Each row of a before or after table is a point. The points were changed in one or more steps. Then noise was added and the rows were shuffled. The steps act on columns, c1 being the first. Write out the steps. A step turns or swaps two columns, mirrors them in a line or flattens them onto one, adds a multiple of one to another, or multiplies or shifts one. Angles are multiples of 10 degrees, from the lower column toward the higher: turns from -170 to 170, lines from 10 to 170 but not 90. Use the fewest steps. Two steps may share a column if one is a turn and the other turns, adds or multiplies; they go together, in the order done. Otherwise the lowest column goes first.
In the rows, 128 means zero.

Before:
[[ 83 105 140]
 [144  93 109]
 [157 101 156]
 [144  96 119]
 [126 100 105]
 [133 169 169]
 [194 125  98]
 [189 131 208]
 [109 133 162]]
After (9 x 3):
[[115  75 140]
 [166 180 204]
 [166 117 119]
 [175 177  98]
 [ 98 161 168]
 [166 134 154]
 [168 117 113]
 [148 111 104]
 [112 116 159]]
Steps: turn c1 and c2 by 50 degrees

Before:
[[136 176 108  65 144 164]
 [168 159  75  87  99 115]
 [149 159 161 130  71 112]
 [139  92 150 172 146 154]
 [199 178 126 100  65  96]
 [159 203 100  67  82  89]
 [127 111 128 155 119 143]
 [147  94 185 126 108 124]
 [107 123 149 143 141 163]
 [132  87 152 182 126 174]
 [ 97 116 108 101 119 146]
 [118 114 163 167  93 179]
 [104 128 137 171 162 135]
 [133 117 154 134  79 124]]
After, 14 rows:
[[128 122 155 107  82 136]
 [130 158 161 101  71 152]
 [ 97 113 159 146  93  89]
 [103  91 148 183 144 119]
 [109 167  76  71  99 169]
 [112 121 145 151 140  87]
 [112 111 123 152 115 115]
 [106 176 124  69  60 203]
 [ 96 175 106  72 144 113]
 [120  93 183 116 108 146]
 [135 200  97  42  85 175]
 [138 124 140 187 166 104]
 [136 118 105 100 117  93]
 [ 83  87 149 183 128 103]]
Steps: turn c1 and c6 by 130 degrees; add 0.5 times c5 to c4

Before (12 x 11):
[[166 162 152 179 132 132 130 113 128 134 155]
 [143 118 116  41 107 103  51 192 134 133 162]
 [154 196 104 140 145 151 144 134 117 150 101]
 [161 158 161  67 134  95 131 163 171 108 131]
 [165 139 102 146 140  86 173 103 114 155 121]
 [124 116 121  49 118 122 103 214 105  60 171]
 [158 169  90 145  89 141 175 115 156 149 154]
 [131 197 137 107 114 102 154 105 104 159 159]
 [170 149 145 131 151 154 184 141 124 184 154]
 [138 140 153 119  78 124 146 140 115 150 104]
 [125  97 128  13 122 149  74 142 129  78 153]
 [ 66 105 126  55 134 118  84 183 156 103 155]]
After, 12 rows:
[[170 148 172 126 151 210 147 129 121  91 134]
 [139 143 139 119  75 181 138 132 114  99  92]
 [159 167 161 143  84 204 148 121 158 157 116]
 [130 198 154 116 113 161 142 133 106 106  88]
 [145 120 132  32 105 164 101 164 136 138 171]
 [157 202 156 138 147 210 134 122 114 144  31]
 [165 158 125 176 130 191 127 110 134 103 123]
 [165 157  97  66 134 153 129 151 167 104 101]
 [127  99  81  22 125 206 103 169 125 144 184]
 [122 117  67  35 118 181 118 161 100 155 185]
 [ 61 105 104  48 128 177 113 157 157 143 180]
 [164 139 162 153 137 140 146 118 112 143 110]]
Steps: add -1 times c2 to c11; turn c3 and c10 by -110 degrees; flatten c4 and c8 onto the line at 160 degrees; shift c6 by 60; multiply c7 by 0.4

Before:
[[ 96 102 119 179 118 108 141 120 124 144 171 116  81 148]
 [157 119 154  90 119  87 130 117 151 147  68 194 151 126]
 [ 90 133 112 161 113 158 138 113 120 117 131 116  49 139]
 [122 170 108 133 145 105 130 154 173 103 123 172 167 129]
 [112 132 132  89 115  89  89 147 159 115 113 129 149 134]
 [108 143 141 170 151 153 103 112 120 141 163 135  80 163]
 [111  99 137 171 144 140 119  86 127 105 137 114  93 115]
 [120 137 163 135 125 121 131 182 156 120 108 128 150 122]
 [ 97  95 123 150 119 161 114 108 140 158 170 157  74 109]
 [131 143 174 102 139  69 127 123 170 126  98 156  99  95]
 [101 164 155 104 140 110 148 127 114 113 128 152 151 112]
 [ 82 112 116 155 163 135 130 109 131 165 124  93  76 122]]
After (12 x 14):
[[109 145 141 171 151 155 101 125 118 142 200 156  70 166]
 [ 90 130 113 159 115 158 136 118 122 115 135 150  28 142]
 [100 163 157 107 142 111 148 122 113 112 127 137 164 115]
 [111 100 140 170 145 140 119  86 127 105 145 129  80 129]
 [ 83 113 117 156 162 135 130 108 132 167 122 120  50 130]
 [134 143 172 100 136  70 126 111 169 128  67 169 104  97]
 [121 137 164 136 126 121 128 176 158 119  92 118 155 106]
 [155 120 152  89 118  86 129 118 150 147   8 180 178 125]
 [ 96 104 118 178 116 108 143 128 124 144 214 137  68 150]
 [121 167 108 133 145 104 127 152 171 104 119 154 193 117]
 [ 97  95 125 147 119 163 117 103 139 159 215 179  72 116]
 [110 134 137  90 116  90  91 146 158 115  98 118 154 125]]
Steps: turn c8 and c14 by -20 degrees; multiply c11 by 2; multiply c13 by 1.3; turn c12 and c13 by 20 degrees

Before (14 x 20):
[[126 127  83 143 148  55 131 166 106  94 146 100 159 129 148 119 118 140
  105 133]
 [123  93  96  36 113 102 116 119 101 131 142 116 138  77 135 107 104 162
  145 130]
 [102 146 103 125 134 145  98 134 117 150  88 105 106 160  63 115 108  99
   54 119]
 [135 141 143 123 142 108 103 112  89 130  96 143 109  95 145 107 103 137
  133 125]
 [101 155 107 128  85 130 100 143 117 156 194 101 157 117 138 107  89 122
  112 127]
 [117 152  87 148  63 150 115 113 122 145 187 131  75 164 129 104 109  94
  137 138]
 [116 148 105 139 148 133  94 120 143 133 132 189 142 145 142 121 114 101
  121 126]
 [116 103 130 137 149 124 118 119  89 151 105 100 130 118 148 172 109 155
  129 145]
 [173 143 115 127 115 107 110 126  91  52  98 115 115 122 138 208 119 163
  132 119]
 [158 109  93 117 134 147  96 117 105 153  89  99 147  46 123 112 100 104
   97 127]
 [120 119 156 140 141 146 108 110 141 134 107 106 159 170 147 110 118   7
   86 126]
 [143 150 108  45 139 136 110 140 123 148 109 101 159 145 142 117 106 122
  138 155]
 [133 125 150 144 134 148 100 145  87 152 103 165 117 175  82 130 123 155
  147 132]
 [117 125 104 137  98 139  97 109 122 149 113  99 138 112 134 109 108 159
  142 114]]
After:
[[137 154  79  91  59 150 152 114 123 145 189 129  88 164 128 105 129  97
  137 117]
 [133 125 143 125 140 147 143 110 141 135 106 104 163 170 143 109 117  10
   82 128]
 [124 141 136 127 142 111 159 112  90 131  96 145 110  98 146 108 124 137
  135 133]
 [ 89 141 111 127 115 109 145 126  90  54  96 115 116 123 140 208 118 164
  133 145]
 [ 97 105  86 145 134 148 166 115 104 153  90 102 140  47 121 114 114 104
   95 134]
 [120 124 163 110 140 150 148 147  86 154 107 168 123 173  83 131 106 152
  149 126]
 [141 107 121 117 148 124 149 115  85 149 108 100 129 117 149 172 130 159
  129 112]
 [141 150  98 122 148 134 159 116 141 133 133 189 146 142 139 117 107  99
  123 128]
 [132  95  89 219 112 106 155 118 101 125 143 120 105  79 136 108 130 163
  143 128]
 [109 154 111 219 140 141 159 141 121 146 108 105 129 150 142 116 123 121
  137 103]
 [132 126 109 125 150  57 137 163 103  95 143  98 166 134 150 121 137 142
  103 124]
 [142 126  88 126  96 142 159 111 119 150 113  97 139 112 136 109 110 160
  142 137]
 [155 148 108 121 132 146 161 134 120 146  88 108 105 159  62 115 108  99
   54 131]
 [157 153 118 133  86 128 174 143 118 159 195  99 153 116 141 110 122 124
  114 124]]
Steps: turn c1 and c20 by 170 degrees; add 0.7 times c8 to c3; mirror c4 and c13 in the line at 80 degrees; turn c7 and c17 by 120 degrees
